Every row gives one point. Two turns around zero, p and q, are shown by what they do to some points. Write where each new point lands after one turn and then the other. Backwards means that the second turn is done in reverse. Each puzzle has new turns, and all numbers are rounded.

Turn p:
[ 25 -12  -7] => [ 19   1 -21]
[10 12  5] => [ 1 16 -2]
[-21   9 -24] => [-30 -12  -6]
[ 29 -12  -4] => [ 23   4 -21]
[-43   3  30] => [-14  -8  50]
Turn q:
[ 30   7 -16] => [ 31  -1 -16]
[-13 -30  21] => [-30 -25   3]
[12 19 -7] => [21 10  2]
[ 1 31  0] => [18 19 17]
[-31 -27   2] => [-41  -2  -6]
Where do these land?
p, then q: [ -3 -20  -9] => [ -5 -13 -17]
p, then q: [26 32 -6] => [17 38  6]
p, then q: [ 10  30 -13] => [ 0 34  5]
q, then p: [ -4 -22 -10] => [-14 -19  -7]
q, then p: [-16  -9 -10] => [-20  -5   3]
p, then q backwards: [-14 -11  48] => [ 6 39 33]

Turn p:
[ 39 -10 -18] => [ 20 -38  10]
[43 19  0] => [ 41 -13  19]
[-31  -6  29] => [-29  31   8]
[-19   5  -1] => [ -8  13 -13]
[-32  -7 -11] => [-23   8 -24]
Turn q:
[ 21  12 -20] => [  1  27 -16]
[ 18 -16  26] => [32 -6 14]
[17 -4 22] => [23  3 15]
[-23  -5 -48] => [-33  -8 -42]
[-33  13  19] => [-24 -17  27]
Where do these land?
q, then p backwards: [-16 -27 -46] => [-25 -10 -49]
p, then q: [ 17 -15   0] => [ 15 -17   4]
q, then p backwards: [17  6 13] => [ 8 15 14]
q, then p: [-25  -3  36] => [-28   6  33]
q, then p: [14 27 30] => [15 30 27]
p, then q: [ -7  11 -32] => [ -1   8 -34]

Turn p:
[-14  20 -22 -27] => [ 10  12 -24 -32]
[  5 -48  -8  10] => [-18 -19 -20  38]
[19 17 20 22] => [12  6 35 10]
[11 24 30 33] => [ 4 12 50  8]
[-19   9  16 -12] => [-11  -6   8 -25]
[-10  17 -17   1] => [  2  22  -8 -11]
[  8 -38 -18 -27] => [  2 -28 -40  12]
Turn q:
[47  2  4 21] => [27 12  3 42]
[-5 24 -1 -6] => [  9   9  14 -17]
[ 14   5 -15 -14] => [ 22   1 -11  -6]
[-45  10 -14  11] => [-33  21   0 -30]
[-10 -41  26 -11] => [-25 -42  -7  13]
Where do these land?
p, then q backwards: [ 24 -13  41  -1] => [ 11  -2  45 -17]
p, then q: [-8 33 22  9] => [  8 -25  31  -7]
q, then p: [ -1 -33 -13 -26] => [ -4   0 -40  17]
p, then q: [  2  24  -9 -17] => [29 -8 -2 -6]
p, then q: [-14 -17 -20 -13] => [ -3  14 -24 -17]
q, then p: [ -2   7 -21  48] => [  4  43  20 -23]

Turn p:
[-15  -6 -17  12  -4  -4] => [ -2  -4 -26  -1  -2   3]
[  6  11 -12 -16  33 -15] => [28 14  1 -2 29 -7]
[ -1 -14  32  -3  -7  22] => [-26 -20  26   6  -2   1]
[ 12 -11  -8 -15 -13 -14] => [  5   4  -1  -4 -11 -27]
[  2   5  33  21 -17 -28] => [-35  34   4  12  -8   0]
[10 -8 -2  9 -3 24] => [  4 -19   7  12 -13   9]
[-13  22 -25  -7  10  15] => [ 24  -8  -9 -22   7  20]
Turn q:
[-8 -1  7 22 13  3] => [-20   8   7  12   2  10]
[-13   9  18  -5  12 -25] => [-10  19  22 -16   2 -13]
[-16  21 -13   3  15  27] => [-11   8 -19  -9  20  28]
[ -2  24 -31   6 -15  -4] => [ 19  20 -20  -8 -16  19]
[ 25 -14  29   7  12  -2] => [ -1  -7  22  27  15 -19]
[-3  0 -6  8  4  6] => [-6  2 -6  5  0  7]
[  7 -14  12 -23 -38 -14] => [ 27 -26  17 -14 -21 -16]
[ 11 -25 -17 -18  -3   9] => [  4 -24 -24   2  -3 -16]
Where do these land?
q, then p: [ 10  -6  23  -3 -14  15] => [-11 -10  11  26   4  -8]
p, then q backwards: [ -2  -1   0 -14  -5 -10] => [ -3   0   1 -12   7 -11]
q, then p: [ 11 -10  -9 -14  -7   3] => [  9   1  -9   9  -7 -17]
p, then q: [19 10 -4 -4 15 12] => [ 9 -5 11 21 14 -3]
q, then p: [-46  -6  -2  -7  22 -10] => [-12  -8  -9 -45  22  -5]
q, then p: [-18  -6  -9  48   6   5] => [-20 -17 -15 -14 -14  39]
p, then q backwards: [ 19   1  14 -21  -5 -34] => [  7   6  10  -5  21 -39]
p, then q: [  8  18 -13  15 -12  19] => [ 20 -24  -5   7   1  16]

Turn p:
[-2 13 -7 14 13 -2] => [ -2   1 -16  11  11  10]
[ -2  13  -9   5 -42  13] => [-32  14   5   9 -29  -5]
[-20 -41 -13  -8   9   8] => [  1 -41  23 -12   0  10]
[ 3  3 -7 -4  0 -6] => [ 1  0 -8 -6 -4  1]
[10 12 -1 -5  1  1] => [ 7 11 -8  2 -6  1]
[ -5   7  -8  -8  11 -13] => [  4   1 -12 -13   5  11]
[-2  9 48  1  5 -7] => [ 10  30  18   0  30 -16]
[ 11  -2  -8   3  -6 -13] => [ -3  -4 -14  -5  -5 -11]
[  7 -15   4   2  10  20] => [ 15 -12  13  15  -2  -1]
Turn q:
[ 23 -12   9   6 -18 -21] => [ 32 -13  17   5   2  -9]
[ 7  4 13 17 -9 -2] => [15  7 14  6 -2 11]
[-24  12 -11 -10  14 -14] => [ -9  15 -19 -21  -7 -13]
[-12  11  -5 -18  24   7] => [-23   8 -16 -15  12  -1]
[ 20  -5  15   5 -15  -3] => [ 18 -11  19   5   5   6]
[  9  -6 -10  10   7  -5] => [ 8  3 -8 13  5 -7]
[  7   3 -10  -1 -19  27] => [ -7 -21  -4  11  -9  23]
[-29  -6  -2 -11  15  11] => [-33   9  -4  -6  -6  -9]
Where do these land?
p, then q: [  8   7   2  -2  -7 -18] => [  4  -3 -16 -13  -2  -5]
p, then q: [-29   4   8  -1  24   5] => [-26   9   5   8  24  12]
q, then p: [-20   2   1   9  33  11] => [-16  15 -11   1  13  30]
p, then q: [ -2 -10 -25  -4 -10  -5] => [ -9 -18   3   2 -18 -11]
q, then p: [ 15 -13  -9   7  -4   3] => [ -2 -14  -6  11   7 -12]
q, then p: [ 26  16   8 -15 -26   6] => [ 27 -17  24   8 -14 -10]
p, then q: [ 12 -10  10 -15 -13  -4] => [ 16  -9   8 -18   1  -5]
p, then q: [-23   9  20  17   5  10] => [-14  32   5   1  10  10]
q, then p: [ 12  -5 -15   3  -2  -9] => [  2 -13 -15   2  -3 -10]

Turn p:
[  8 -22 -31 -10 -41  -5  -1   3] => [ -6 -28 -38  16 -11 -11 -24  -3]
[-14   5  -8   1  11  17  29   5] => [-26   0   6  15  14   7  19   1]
[18 -1  3  8  0  3 -5  1] => [  3   7  -7  -8 -12   8   0  -8]
[ 11  -3  -3  16 -12   1  -5 -24] => [  3 -10   4  -2 -21  -4  -4 -24]
[  5 -39  -1  11 -11  26 -14  -2] => [-15   2  -9  -4   1  13 -37 -28]
[  7  16  17 -13  22 -40  26  17] => [ 21  -9  -3 -19  16  11  39  31]
[-25 -13   0 -15  14  -9 -11   0] => [  9   0   8   1  31 -12 -12   4]
[  0  48   9  23  -7 -16 -17  12] => [ 28  14  21  14 -35   6  12  25]
[-13  13   4 -21 -17  10 -12   7] => [-11   6   3   4  -5 -18 -16  24]
[ -3  -4  22  18  15  18  -4 -25] => [ -7   9  31 -16  -2   5  -2 -25]
[  7  -1 -12 -19  26  -4  14   6] => [ -1   9 -17  -4  23  -5  23   1]
Turn q:
[ 19  -8 -13   5 -42 -11   2  -2] => [-15 -24  -5 -10 -17  34  -8   7]
[ -4   3 -16  23  17 -17  -4   9] => [ 18  15 -11  15  -9   2  -3  22]
[-12 -12   9  -1  -9  36 -13 -10] => [-17  -5  20   3  24  -7 -24 -12]
[ -4 -24  -4  10  -1  -1   7  -8] => [  0 -19  -5  10  11  -1  -5  14]
[ -6  -8  14   5 -25 -24  -5   4] => [-11 -16  16  13 -18  14  13   9]
[-26  30  14 -19  13  18   5 -28] => [ -9  27   6   4  35  -3  21 -30]
[ 12  16 -24 -38 -12 -18  -7   7] => [-27  15 -20 -30 -23   5  15   3]
[ 17 -10   2  24  19 -12   6  18] => [ 33  -9  -7   8 -17  -9  -7  12]
[  2  21  15   5  17 -20  -9  -8] => [ 10  16  -5  21 -14  -2  17 -15]
[ 15 -21  15 -25   6  40   7   1] => [ -5 -22   6 -26  18 -30 -15 -22]
[-13  11 -12  12  17   7  11  17] => [23 21  3 -6 10 -2 -2 15]
Where do these land?
q, then p: [ -9 -33  -4 -14  21 -19 -15  -1] => [ 26 -22  -6  24  12  19   0  12]
q, then p: [ 27   2 -22  -3 -24  28  13   4] => [-11  22 -14  -9  14 -34 -23  -3]
q, then p: [ 15 -11   1  16 -24  10   2  13] => [ -6   9  -7 -16   0   0 -32  -3]
q, then p backwards: [ -5  15  -4  14  14  20 -11   2] => [ -7  -5  -3   3  13   8 -29   4]
p, then q backwards: [-15  18  14 -22   5 -18 -26   0] => [-15 -10  -5   8  23  11   6  34]
q, then p: [  7  32 -28  28  -8   6   2   6] => [-17  38  -8   4 -27 -13  -2   2]
p, then q: [-11 -11   3   1 -16   9  34   6] => [ -2  -5  17   7  25 -16  -7  22]
p, then q: [  8  -9  16  -8  18 -13  12   2] => [  2  -1 -11 -20   9 -21   8  -5]
q, then p: [-17  -3  24 -12  15 -24 -11 -32] => [  4 -28  23  20   4  20  23 -17]

Turn p:
[ 7 11 15 11 -3 14  7  1 -6] => [  4  -3  19   3  13   5   6 -11  -8]
[ -2  -3 -40   3  -1  -4  17  -1  13] => [ 10  15 -27  -5   0 -16  22   2  17]
[ 16 -15   3  15  23  -6 -48  13   7] => [ -5 -33  -6   3  17  19 -22  33  20]
[ 14   2  -2 -27 -10   2  16 -12   1] => [ 18  17   4 -14 -16  -2  -8 -16   2]
[ 15 -13   8  16  -9  -8  -3 -15  -6] => [ 18 -23   8   2  -3 -12  -3   4  -5]
[  9   5   3  -9   2   5   3 -42  11] => [  6 -11   3 -13  -8 -18 -14 -31  14]
[  4  -4  11 -29  20  -6   0  13  14] => [-14  13   9 -21 -14  16 -12  11  14]
[  0  13 -20  -8  -5 -10   3  13  -2] => [  4  24 -14  -3   8  -4  -1   9  -3]
[-41   4   3  14  -3 -13  11   4  11] => [-33   8  -1  17  -5 -22  19   4  -6]
[ -7   0  14  -5  -5  23 -15  13   1] => [-7  1  9 20  1 25 -6 -6  2]
[-15  -1   6  19  -8   4  10  13 -44] => [  0  -7  -3  11   6  10  20   1 -47]
Turn q:
[ -1  24   9   6  14 -14 -46  13  15] => [ 17   4  -1  30  21  12 -29  17  26]
[-12 -13   9  -3  -1  44  16  11 -14] => [-24   5   3 -26  15  14  32  11  -9]
[ -3   6 -18 -11 -17  -3  17   1 -17] => [-10  11 -15  -4 -20  -3   1  -1 -22]
[ 0 -6 -4  5  8 33  7  6 19] => [-18 -16  -6  -9   9  13  21   0  17]
[  0 -16  -5  -4  15   9 -23   3  10] => [  2 -22   5  -8  12  15 -12   9   9]
[-11   0   5  13   7 -12 -15 -17  20] => [  4 -11  14  19  12   2 -14 -18  10]
[ -4   9  -7  14   1 -12   2  -4 -17] => [  6   4  -9  12   6 -12  -3  -3 -18]
[ 36   0   6  -5 -13 -13  20 -28  -8] => [ 32   9  -2 -13 -27 -13  13 -25  -3]
[ -7 -12  -1  11  14  -6   5  14   8] => [-10 -16   6   4   8 -16   0   9   4]
[  8 -12   1  -8 -42 -16   8   4  -7] => [  6   8  15   6 -40   3   8   6 -19]
[ -5  20   5 -18  13 -11   8  -3 -10] => [ -3  24  -9  -9   3 -14 -16  -4   3]
Where do these land?
p, then q: [-21  13 -23   5  23 -11   6   8  13] => [-34   0 -15   5  -1 -13 -21  -5   2]
q, then p: [-12 -33  11 -20   3 -16   0 -12  22] => [-12 -14  23  16 -28   2 -27  -2   1]
p, then q backwards: [-14 -30  17  -8   0 -10  15  -6 -21] => [  6 -25 -20  -7 -30  -5  15   3  -7]
p, then q: [ 11  15  -3 -19 -10 -16 -15   5   0] => [ 15   6 -12  12   8  12 -17  15   9]
p, then q: [ 20  16  26   8  18  19  15   2 -15] => [  5  16  15 -40  18  -1   5  -8   7]
p, then q: [  0  15 -13   8 -13   3 -12  25 -10] => [  3  -5 -26   4  23 -10   7  11   3]
q, then p backwards: [  6  -5   7  26   5 -19   9   1 -17] => [  3   6  -2  24 -23 -14  11  -8  -6]
p, then q backwards: [-19  -3  13 -11   3   1  -5 -24  -7] => [-12  -7 -22  -8  -5 -12  13 -13  10]
q, then p: [ 24  15 -22  -7   0  19  14  12  -1] => [ 16  28 -24   3  -5  -4  15  -1  11]
p, then q: [ 25   2 -25  -2 -11  19 -24   7  -1] => [ 17 -27 -26  -3   7  10   8   1  21]
p, then q: [ -6   7  -2  -3  -6  -5  10 -12  12] => [  3   7   4  11  -7  -7 -10 -12   2]
p, then q: [-15 -12  15  23 -13  17 -14  -6  24] => [ -4 -22  27  21  10 -10  20 -11   2]

Turn p:
[ -5  11  -1   2 -11   3  16  15   0] => [ -6  -8   2  -2  -6  -8  18   6 -15]
[  6 -16 -17   2  12 -17  -1 -14  18] => [-10  -6   5  -5  19  -5 -10 -17  24]
[ 5 24  7 -9 -1 -4  3  2 14] => [-12  -7  14  14  -5  -8  -5  15  -5]
[  3  14   9   3 -13  18  14  16 -12] => [  6  -6   0  -4 -18   4  19  16 -18]
[ 14   5 -12   4  22  -7   2 -13   5] => [  0  -6   8  -6  -1 -11 -12   2  27]
[-29 -28  16   8   8 -12 -16 -22 -14] => [ 27  24  -9   9  11   2 -14 -36  -3]
[  3  -3  10   0 -14  -7  -5   6 -20] => [ 15   2 -14  11   5   7  10   7  -6]
[-10  -7 -17  15  -4   9 -22  -8  13] => [-20   9 -15  -1 -10   7  -6 -21  10]
[12 -6 15  1 -2 11  6 18 -2] => [ 5  3 11 -5 -1 16 17 12 -5]
[ -5   0 -11 -10  18  -7  -8   2   3] => [ -7  12   0  -7  10 -12 -12   3   7]
[  5   7   1 -18 -15  13  12  -1  -5] => [  1 -18  -2  -6  -3   7  -4  14 -19]
Turn q:
[ 4  1  4  5 11  9 21 -3 -8] => [ -2   2 -13  14  -5  -5  16  -2  -9]
[  2 -15  -4  17   6   3   6  -2   6] => [-12  -3   5   7   4 -14   4   9  -9]
[-22  -6  11  -7  -3   7  16   3  11] => [-10  24 -13  -7   4 -10   6   2  11]
[  0   5 -20  -5  -9 -23 -15 -19 -11] => [  6  -7  12 -13 -23  11 -23   0 -13]
[ -2  14 -19 -13   0 -31 -10   4 -10] => [ 21   2   5  -3 -10   9 -32 -11 -11]
[ -4  18  -2  -2  -3 -11 -11 -11  -8] => [ 11  -5   4  -3 -20   7 -10  -4   6]
[-19  -6   8  10  16  20   8  11  12] => [-16   7  -9   9  11 -25   9  -6  14]
[  8  17 -30  -5 -16  -8 -11  -5  -4] => [  4 -19  -5  -4 -10  19 -29   4  -6]
[ 9 -8 19  9 -3  7 15 10  9] => [ 0  8 -2 10 15 -3 20 15  3]
[ 30  -6  16 -20   6   7 -15  -3  12] => [ 17 -18   5 -22  20   6  22  -1  -1]
[-4  3 18 12  1  4  5  8  4] => [ 2  8  2 12  4 -7 11  5 14]
[ -1 -17  -1  -1  -6  15  -8   8 -12] => [-20   0   9   1  11  11   5  -9   0]
Where do these land?
q, then p: [-19   0   8   7  18   2   6   8 -20] => [  5 -15   0  19 -15 -13  -2 -16   5]
p, then q: [  7  11 -15  12  -3  13  -3   4  13] => [-13  18  -6 -10   1   1 -10   8  10]
p, then q: [-18  10  -2   4 -15   5   9  -9  11] => [-13  11  14  -3 -19   8   0   2  -7]
p, then q: [  6   0  14   6  10   5   4  -5 -12] => [ 9 -8 -1  1  9 11 10 11  0]
p, then q: [  3   8  10 -27 -11 -48 -35   9  14] => [  0 -13  18  41  -4 -45 -15 -14  14]
q, then p: [  9   1  -4   4 -11   0  10  -3  -9] => [  1   2  -8  -9 -10   4  11   1  -5]
q, then p: [ 1 -9  1  2  0 12 11 13  2] => [  1   6   4  -9  -6 -18   1  -5   4]
p, then q: [ 5  5  2 -9  9 22  0  4  1] => [ 1  5 -2 -4 10 17  0 -8 14]
q, then p: [  1   5 -17 -10  -1  -4   7  -5   9] => [ -5   4 -18  -6   8   1  -6   8   4]
p, then q backwards: [  3 -31   3   7   5   6 -20  -8 -25] => [ -2  22  11 -34 -11  -6   7  16  -3]
q, then p: [  2   0   2   3  -1 -14  11  -9  17] => [-4  1 -5  4 11 -4 12 19  2]
